Each row is a point. Two turns around zero, p and q, are shown by what they do to some points. Where does a point land after both, in the order given? Backwards means that the second turn is done in reverse. Each puzzle has new turns, and all numbers are rounded.
In the rows, zero is written as 128.

Turn p:
[175 137] -> [165 158]
[ 97 111] -> [108  99]
[112 136] -> [110 128]
Turn q:
[122 126] -> [122 128]
[146 136] -> [148 130]
[136 171] -> [149 166]
[108  79] -> [94 87]
Where do these land?
p, then q: [146 107] -> [149 110]
p, then q: [112 172] -> [105 169]
p, then q backwards: [127  86] -> [157  98]
p, then q: [127 147] -> [124 147]

Turn p:
[153 129 118] -> [147 124 109]
[115 147 166] -> [137 136 171]
[125 147  80] -> [119 162  90]
[143  86 166] -> [135  73 147]
[105 132 111] -> [105 145 123]
Turn q:
[166 119 138] -> [160 134 151]
[ 99 160  99] -> [100 149  90]
[121 124 103] -> [132 125 102]
[137 120 160] -> [128 120 161]
[ 85 130 101] -> [100 116  87]
[160 116 168] -> [146 124 177]
Where do these land?
p, then q: [129 138 100] -> [125 146 105]
q, then p backwards: [128  92  94] -> [173 109 118]
q, then p: [150 149 139] -> [150 143 147]
q, then p: [105 134 180] -> [102 117 177]

Turn p:
[162 103 134 148] -> [144 100 157 146]
[112 173  99 100] -> [143 165  83 113]
[151 106 115 104] -> [154 106 134 104]
[147  84 147 127] -> [127  94 165 117]
[106 166 140 127] -> [113 169 117 133]
[ 89 136 132 163] -> [ 86 134 111 156]
Turn q:
[ 94 140 139 147] -> [ 90 138 143 129]
[139  54 123  90] -> [160  55 124 102]
[148 150  83 133] -> [136 148  80 141]
[ 81 136 145 103] -> [ 98 132 147  84]
[144 119 141 142] -> [138 122 141 148]
[153 146 142 143] -> [144 149 139 151]
[138 152 122 138] -> [130 152 120 140]
Where do these land?
q, then p: [127 135 157 120] -> [125 148 151 122]
p, then q: [125 119 106  88] -> [157 121 106  99]
p, then q: [164  84 110 154] -> [145  76 146 157]
q, then p: [147 148 133 117] -> [151 146 132 135]
p, then q: [ 76 154 134 162] -> [ 66 146 107 132]

Turn p:
[121 155 136 111 148 153] -> [120 160 143 120 146 149]
[179 125 103 138 143 158] -> [167 140 105 165 148 150]
[116 134 153 122 141  42] -> [119 137 130  92 112  46]
[103 136 127 146 129 111] -> [ 97 125 127 130 125 110]
[135 149 123 117  66 156] -> [132 131 143 142  74 172]
[116  76  99 120 121 134] -> [133  81  96 112 133 145]
[126 121 156 141 148 143] -> [128 122 154 135 157 125]
Turn q:
[149 114 154  94 142 158] -> [160 105 144  96 155 134]
[ 99  88 120 139  99 122] -> [ 84  94 136 139 113 131]
[139 107 152 134  95 124] -> [120 113 166 120 106 127]
[127 145 186 112 127 176] -> [137 143 167  81 163 158]
[132 143 124 137 168 109] -> [143 150 115 151 149 106]
[122 147  90 115 135  89] -> [125 140  83 135 111  96]
[127 153  70 165 130 119] -> [126 152  85 173 101 143]
Where do these land?
p, then q: [128 139  83 133 133 149] -> [125 133  97 145 129 165]
q, then p: [123 143 111 175 121 125] -> [ 96 131 140 166 118 139]
q, then p: [130 112 101 108 155  91] -> [130 113  84 132 120  93]
p, then q: [129 113 118 102  75  93] -> [119  94 131  99  74 127]
q, then p: [159 108 168 123 157 172] -> [179 135 156 130 177 124]
p, then q: [118 142 164 166  89 116] -> [ 86 135 179 132 115 117]
q, then p: [ 99 129 152 127 152 171] -> [123 146 135 115 183 144]
q, then p: [139 137 127  90 142 107] -> [149 141 100 110 115 108]

Turn p:
[122 127 111 130 135  88 132 135] -> [122 139 118 141 144 104 103 140]
[100 141 131  82 138 160 163 165] -> [ 97 121  97 104 130 145 171 174]
[120 131  90 130 163 160 145 120] -> [131 115 105  97 166 159 122 127]
[108 140 135 174 117 105 110 104] -> [119 156 154 159 130 141  98 102]
[115 123  91 118 157 180 133 190] -> [126  85  75 107 126 174 124 171]
[166 107 172 127 140 143  82 137] -> [172  96 172 133  93 128 135 141]
[137 170 125 127 123 116 141 120] -> [140 166 114 139 140 127 144 124]
[135 122 126 129  87 117  98 101] -> [132 147 142 122  94 110 112  94]
[134 107 160 161  97 103 152 110] -> [106 122 151 170 129 102 139  89]
[170 111 153 154  88  89 121  94] -> [146 134 158 163 112  80 127  76]
[101 129 114  78 164 146 132 132] -> [116 127 122  76 145 137 135 171]
Turn q:
[ 96 120 103  94 134 151 125 138] -> [117 112  98 106 160 145 112 141]
[ 96 130 108  99 138 111 128 179] -> [116 124 112 127 149 143 117 192]
[157 151 112 158 134 144 127 105] -> [161 145 117 143 128 116 146  94]
[ 95  92 189 145 153 101 168 106] -> [ 86 105 209 138 140 146 144 116]
[141 143 117 170  90 128 118 115] -> [132 170 116 152 104 124 121  99]
[155 155 131 160 114 152  88 132] -> [178 157 119 131 102 129 109 109]
[128  90 186 123 120  99 143  83] -> [ 84  99 187 123 105 110 128  98]
[181 128 130 149 106 155 137 127] -> [149 147 115 114  88 128 159 100]
[115 160 110  92 132 126 128 147] -> [132 136 108 111 156 110 120 164]
[116 111  94  89 157 114 118 146] -> [123  86  99 133 148 128 123 166]
Where do these land?
q, then p: [139 100  88 137 118 138 175 114] -> [ 88 130 103 111 171 141 129 102]
q, then p: [140 117 133 104 191 164 114 143] -> [155  64 125 104 131 100 146 134]
p, then q backwards: [103 121 166 122 138 118  85 100] -> [115 134 193 139 122 112 129 138]
p, then q: [132 145 119 156  96 127 108 138] -> [137 157 109 138 117 122 114  96]
q, then p: [145 154 104 120 171 125 110  72] -> [158 115 152 138 174  85  97 112]
q, then p backwards: [107 144 102 130 145 131 100 176] -> [129 158 107 136 169 123 112 166]
p, then q: [138 136 121 153  75  98 107 141] -> [126 168 117 164 109 109 102 101]
q, then p backwards: [138 118 154  79 125 112 169 139] -> [104 100 152  72 134 137 143 127]
p, then q: [140 124 142 145 132 104 167  94] -> [131 113 168 157 153 115 145 115]
q, then p: [ 97 121 150 134  90 164 146 162] -> [123 151 118  91 105 168 161 149]

Turn p:
[113 157 137 102 108 160 139 121 122] -> [122 156 136 133 120 164 156 136 110]
[128 130 163 127 109 155 153 155 127] -> [156 125 145 130 130 155 153 163 133]
[112 159 155 113 158 112 154 141 116] -> [134 169 146 144 162 122 122 156 124]
[165 117  94  95 126  85 109 120 116] -> [128 142  97  84 112  87 107 111 107]
[142  95 143 154 172 159  80 103 114] -> [111  87 129 112 152 167  72 104 141]
[133 125 118 101 159  98  94 192 147] -> [102 142 118  99 116  90  97 180 163]
[ 87 153 124 151  94 112 118 109  95] -> [110 119 149 170 111 121 131 122  75]
[155 115  91 134 102 172 157 122 128] -> [140 105  83 118 126 152 175 113 126]
[160 141 121 137 113 144 146 118 153] -> [157 134 100 137 114 143 144 112 144]
[ 85  88 134 166 138  83 130 100 162] -> [120  99 176 153 136  80 123  84 157]
Turn q:
[157 134 157 140 106 101  90 109 159] -> [169 163 155 149  97 123 103 117 126]
[151 132 108 158 101 172 112 125 110] -> [136 138  99 132 109 183 135 144 109]
[ 80 109 131 124 140 132 170 154 164] -> [111  95 160 127 147 110 171 145 164]
[126 129 123 171 135 131 116 103  88] -> [102 133 119 155 126 156 122 111  87]
[ 80 141 118  86 159 144 177 119 151] -> [ 98 114 148  83 173 116 161 112 167]
[178 125  90 147 107 114 105 116 107] -> [152 147  73 153 104 139 119 111 109]
[ 86 130 135  93 140 130 150 120 156] -> [113 117 161  95 142 110 147 115 158]
[146 153 120 146 125  97  96 150 128] -> [125 164 111 156 109 110 106 143 131]
[ 90  90 130  93 134 125 162 128 129] -> [119  76 143 102 138 102 153 115 137]
[197 147 147 162 112 119 125 129 100] -> [169 162 103 158 140 139 103 145  80]
[131 140 128 127  96 141 110 137  78] -> [118 135 104 108 104 137 120 149  84]
[113 107 150  90 180 131 122 145 167] -> [125  94 161 117 147 112  96 129 184]
Where do these land?
q, then p: [113 112 112 100 100 128 125 144 126] -> [136 132 130 103 112 102 158 128 122]
p, then q: [152 157 123  87 176 135 140 103 168] -> [114 192 130 105 144 146 128 108 173]
p, then q: [146 150 159 131  73 146 133 165 153] -> [181 136 110 127 124 138 155 183 120]
p, then q: [110 134 122  97 156 151 155 129 122] -> [ 97 133 135 113 170 129 131 134 148]
q, then p backwards: [ 81 137 175 105 135 145 104 133  81] -> [100 101 136  97 129 119  68 137  84]
q, then p: [163  84 150 141 160 116 125 118 120] -> [132  80 120 117 134 136  83 105 132]
p, then q: [157 100  80 154  78 118 142 104 127] -> [158 105  90 135 123 118 163  74  99]
p, then q: [137 135 119 151 150 137 108 130 140] -> [120 127 130 142 103 146 132 121 152]
p, then q: [120 120 168 183 116 115 112 131 152] -> [170 118 158 170 100 145 116 138 119]
q, then p: [100 151  70 130 137  90 135 122  91] -> [ 85 141 132 166 139  87 156  98 101]

Turn p:
[123 137 102 151 131 136 144 132 107 114 139] -> [126 141 134 147 142 101 145 137 110 118 117]
[146 102 146 101 113 152 152 105 136 122 147] -> [148 109 117 108 119 138 158  86 122 114 137]
[130 113 147 121 122 133 146 126 139 146 109] -> [108 115 114 116 112 143 138 119 141 119 130]
[146 114 145  94 128 133 136 131 122 124 113] -> [129 115 130 103 128 163 145 121 125 128 125]
[110 143 100 147 146 125 115 121 137 112 133] -> [128 152 133 149 155 105 114 127 133 139 129]
[140 146 141 137 136 111 125 123 129 146 120] -> [126 112 130 132 116 125 121 142 148 144 114]
[102 153 122 142 146 126 121 143 124 118 149] -> [128 131 129 141 150  99 119 149 116 145 144]
[109 120 125 146 137  98 110 134 119 130 134] -> [127 121 135 142 140 121  94 147 130 115 130]
[128 130  96 136 132 132 147 148 143 106 149] -> [142 158 113 122 151 102 143 137 123 116 130]
[125 144 114 147 115 122 112 143 129 118 144] -> [143 150 136 138 123 108 118 147 122 129 136]
[151 116 128 111 130 135 128 120 126 145 122] -> [133 121 117 120 118 149 131 115 126 130 108]
[145 111 160 121 120 140 123 120 131 125 102] -> [125 116 133 129 111 167 143 117 143 126 137]
[120 144 125 120 115 109 128 118 125 133 112] -> [113 129 150 114 120 122 117 127 136 133 120]
[117 118 141 118 121 141 108 129 126 152 118] -> [114 122 119 130 108 149 110 120 117 135 137]
Turn q:
[134 142 131 132 124 139 131 121 129 120 107] -> [129 120 141 128 143 124 119 130 119 120 113]
[135 127 137 141 140 122 128 141 144 132 121] -> [136 128 131 132 137 111 126 128 143 145 125]
[115 133 144 103 129 136 123 150 121 131 124] -> [124 114 137 129 106 125 136 145 111 146 127]
[139 117 141 140 119 112 129 126 120 103 126] -> [138 128 113 123 142 108 121 138 123 114 144]
[136 129 146 125 121 139 150 121 137 130 139] -> [117 126 142 131 132 115 150 131 136 113 129]
[121 152 126 136 119 118 138 131 132 127 138] -> [106 141 130 133 126 114 119 118 124 126 126]
[137 135 140  95 156 116 124 121 120 126 126] -> [132 136 141 122 142 140 146 139 104 151 145]
[107 132 146 138 121 129 122 115 133 141 127] -> [120 108 140 122 122 122 123 106 132 127 138]
[126 134 131 136 134 143 118 125 135 114 143] -> [111 119 129 133 137 135 119 139 141 127 135]
[127 135 140 133 143 136 133 134 103 138 129] -> [126 113 123 152 131 129 140 122 113 137 130]
[117  72  31 123 121 117 127 125 132 134 122] -> [159 166  72  91 102 182 120 115 153 116  90]
[144 129 122 135 110 128 114 126 129 140 135] -> [139 138 137 141 118 132 116 125 138 114 134]
Where do these land?
q, then p: [143 132 123 132 150 119 133 123 154 115 109] -> [121 117 113 120 141 141 122 138 143 157 116]
q, then p: [134 123 139 126 151 115 105 139 138 142 131] -> [139 116 100 128 105 120 120 129 132 135 120]
q, then p: [133 116 137 118 135 113 144 124 138 139 126] -> [129 114 126 108 128 117 139 125 137 132 116]
q, then p: [133 120 113 128 125 117 127 114 109 130 122] -> [139 135 138 136 133 129 142 119 118 137 114]
p, then q: [124 123 126 139 140 125 135 152 113 133 132] -> [130 126 102 135 124 125 123 137 123 141 117]
p, then q: [ 97 125 119 124 137 119 124 136 124 128 118] -> [116 114 120 127 123 140 119 128 122 152 140]
p, then q: [128 125 124 104 143 110 130 127 118 102 130] -> [135 118 136 131 145 135 152 144 122 150 135]
q, then p: [138 132 125 133  57 114 134 134 118 127 131] -> [157 146 190 123 125 123 127 143 134 120 144]
p, then q: [125 113 123 131 125 151 125 126 135 121 134] -> [114 135 122 137 142 138 126 121 126 113 129]
q, then p: [124 128 160 142 147 125 117 120 127 125 129] -> [141 106 105 133 139 124 112 123 128 115 125]
p, then q: [121 141 116 134 142 135 132 121 139 133 147] -> [138 148 123 128 134 133 124 106 127 138 131]
p, then q: [135 160 132 127  85 192 130 120 123 141 127] -> [112 139 135 142 102 111 139  82 102  75 126]
